Each row is a point. The points of each table are mixes of a few directions, plus a little noise. How many directions does each table use, and how many do they share? Where both have some left over, give the other angles between the two spaces (their principal angles), to ten degrees, smallest first.

First, 6 rows:
[[ 0.11  0.18]
 [-0.57 -0.93]
 [ 0.13  0.21]
 [ 0.11  0.18]
 [ 0.08  0.13]
 [ 0.13  0.22]]
Second, 6 rows:
[[ 0.43  0.70]
 [ 0.03  0.04]
 [-0.34 -0.54]
 [-0.01 -0.01]
 [-0.26 -0.43]
 [ 0.14  0.23]]
Directions: first 1, second 1, shared 1

First:
[[-0.59 -0.25 -0.66  0.09 -0.03  0.14]
 [ 0.16  0.10 -0.12  0.21 -0.27 -0.17]
 [-0.23 -0.28  0.42 -0.54  0.69  0.26]
 [ 0.17  0.38  0.19  0.08 -0.71  0.42]
 [ 0.30  0.37  0.05  0.33  0.20 -0.25]
 [-0.08 -0.58  0.09 -0.43  0.07 -0.16]
 [ 0.25  0.48 -0.19  0.59  0.48 -0.45]
 [ 0.03 -0.22  0.24 -0.34 -0.42  0.22]]
Second (9 x 6):
[[-0.04 -0.29  0.03 -0.13  0.14 -0.06]
 [ 0.10 -0.41  0.07  0.20  0.12  0.15]
 [-0.23  0.14  0.31  0.50 -0.21 -0.01]
 [ 0.51 -0.19 -0.18  0.36  0.05  0.47]
 [-0.52 -0.30  0.53  0.33 -0.03 -0.24]
 [-0.23  0.43  0.14  0.16 -0.24 -0.12]
 [ 0.65 -0.17 -0.56 -0.41  0.25  0.33]
 [-0.60 -0.14  0.25 -0.50  0.10 -0.56]
 [ 0.34  0.92 -0.57 -0.50 -0.19  0.05]]
Directions: first 4, second 3, shared 1; angles 90, 90

First:
[[-0.24 -0.38  0.27 -0.06 -0.29 -0.11  0.13  0.08  0.09]
 [-0.01  0.51  0.07 -0.55  0.27  0.39  0.04  0.08  0.38]
 [-0.48 -0.54  0.18  0.75 -0.24 -0.32  0.19  0.15 -0.19]
 [ 0.49 -0.31  0.05 -0.18  0.00  0.04 -0.41  0.07  0.29]
 [ 0.51 -0.26 -0.22 -0.02 -0.17 -0.22 -0.28 -0.22 -0.27]
 [-0.31  0.40  0.09 -0.04  0.27  0.27  0.17  0.16  0.24]
 [ 0.48 -0.07 -0.32 -0.04 -0.12 -0.21 -0.20 -0.29 -0.38]
 [ 0.05 -0.44  0.12  0.61  0.13 -0.04 -0.28  0.29  0.24]
 [ 0.30 -0.03 -0.43  0.15 -0.25 -0.39  0.01 -0.43 -0.75]
 [-0.78  1.12  0.18 -0.63  0.40  0.59  0.64  0.13  0.35]]
Second (9 x 9):
[[ 0.67  0.28  0.41 -0.70  0.20 -0.53  0.24 -0.05  0.04]
 [-0.19 -0.12 -0.40 -0.22 -0.33  0.56 -0.29 -0.17  0.02]
 [-0.39 -0.21 -0.66 -0.22 -0.52  0.91 -0.47 -0.25  0.01]
 [ 0.37  0.19  0.47 -0.03  0.35 -0.63  0.32  0.14  0.00]
 [-0.32 -0.11 -0.06  0.53  0.03  0.07 -0.01  0.11 -0.03]
 [-0.22 -0.04  0.27  0.83  0.34 -0.41  0.25  0.30 -0.06]
 [-0.24 -0.06  0.14  0.68  0.20 -0.22  0.15  0.22 -0.05]
 [-0.16 -0.12 -0.44 -0.32 -0.37  0.61 -0.32 -0.22  0.03]
 [ 0.48  0.19  0.27 -0.55  0.12 -0.34  0.14 -0.06  0.04]]
Directions: first 4, second 2, shared 1; angles 90

First (8 x 14):
[[-0.12 -0.47  0.43  0.09  0.21  0.04  0.00  0.02 -0.15  0.23  0.37  0.20
  -0.21  0.02]
 [-0.28 -1.05  0.94  0.20  0.47  0.08  0.02  0.05 -0.33  0.51  0.82  0.45
  -0.46  0.05]
 [ 0.07  0.28 -0.25 -0.06 -0.13 -0.03  0.00 -0.02  0.08 -0.13 -0.22 -0.13
   0.12 -0.01]
 [ 0.09  0.36 -0.32 -0.07 -0.16 -0.03  0.00 -0.02  0.12 -0.18 -0.27 -0.15
   0.15 -0.01]
 [-0.07 -0.26  0.24  0.04  0.11  0.01  0.00  0.01 -0.08  0.13  0.21  0.11
  -0.11  0.01]
 [-0.04 -0.17  0.15  0.02  0.07  0.02  0.00  0.01 -0.05  0.07  0.13  0.07
  -0.08  0.00]
 [-0.04 -0.16  0.15  0.03  0.07  0.02  0.00  0.00 -0.05  0.08  0.12  0.08
  -0.06  0.01]
 [ 0.39  1.48 -1.33 -0.28 -0.67 -0.12 -0.02 -0.06  0.45 -0.72 -1.16 -0.64
   0.64 -0.07]]
Second (8 x 14):
[[ 0.03  0.09 -0.09 -0.02 -0.04 -0.01  0.00  0.00  0.03 -0.05 -0.08 -0.04
   0.05 -0.01]
 [ 0.06  0.25 -0.22 -0.05 -0.11 -0.02 -0.01 -0.01  0.08 -0.12 -0.19 -0.11
   0.11 -0.01]
 [ 0.20  0.79 -0.71 -0.15 -0.36 -0.07 -0.01 -0.04  0.24 -0.39 -0.61 -0.34
   0.34 -0.04]
 [-0.31 -1.19  1.07  0.22  0.54  0.10  0.02  0.05 -0.37  0.58  0.93  0.51
  -0.51  0.06]
 [-0.17 -0.64  0.58  0.12  0.29  0.05  0.01  0.03 -0.20  0.31  0.50  0.27
  -0.28  0.03]
 [ 0.24  0.90 -0.81 -0.17 -0.41 -0.07 -0.02 -0.04  0.28 -0.44 -0.71 -0.39
   0.39 -0.04]
 [ 0.10  0.39 -0.36 -0.08 -0.18 -0.04  0.00 -0.02  0.12 -0.19 -0.31 -0.17
   0.17 -0.02]
 [-0.16 -0.61  0.55  0.12  0.28  0.05  0.01  0.03 -0.19  0.30  0.48  0.26
  -0.26  0.03]]
Directions: first 1, second 1, shared 1
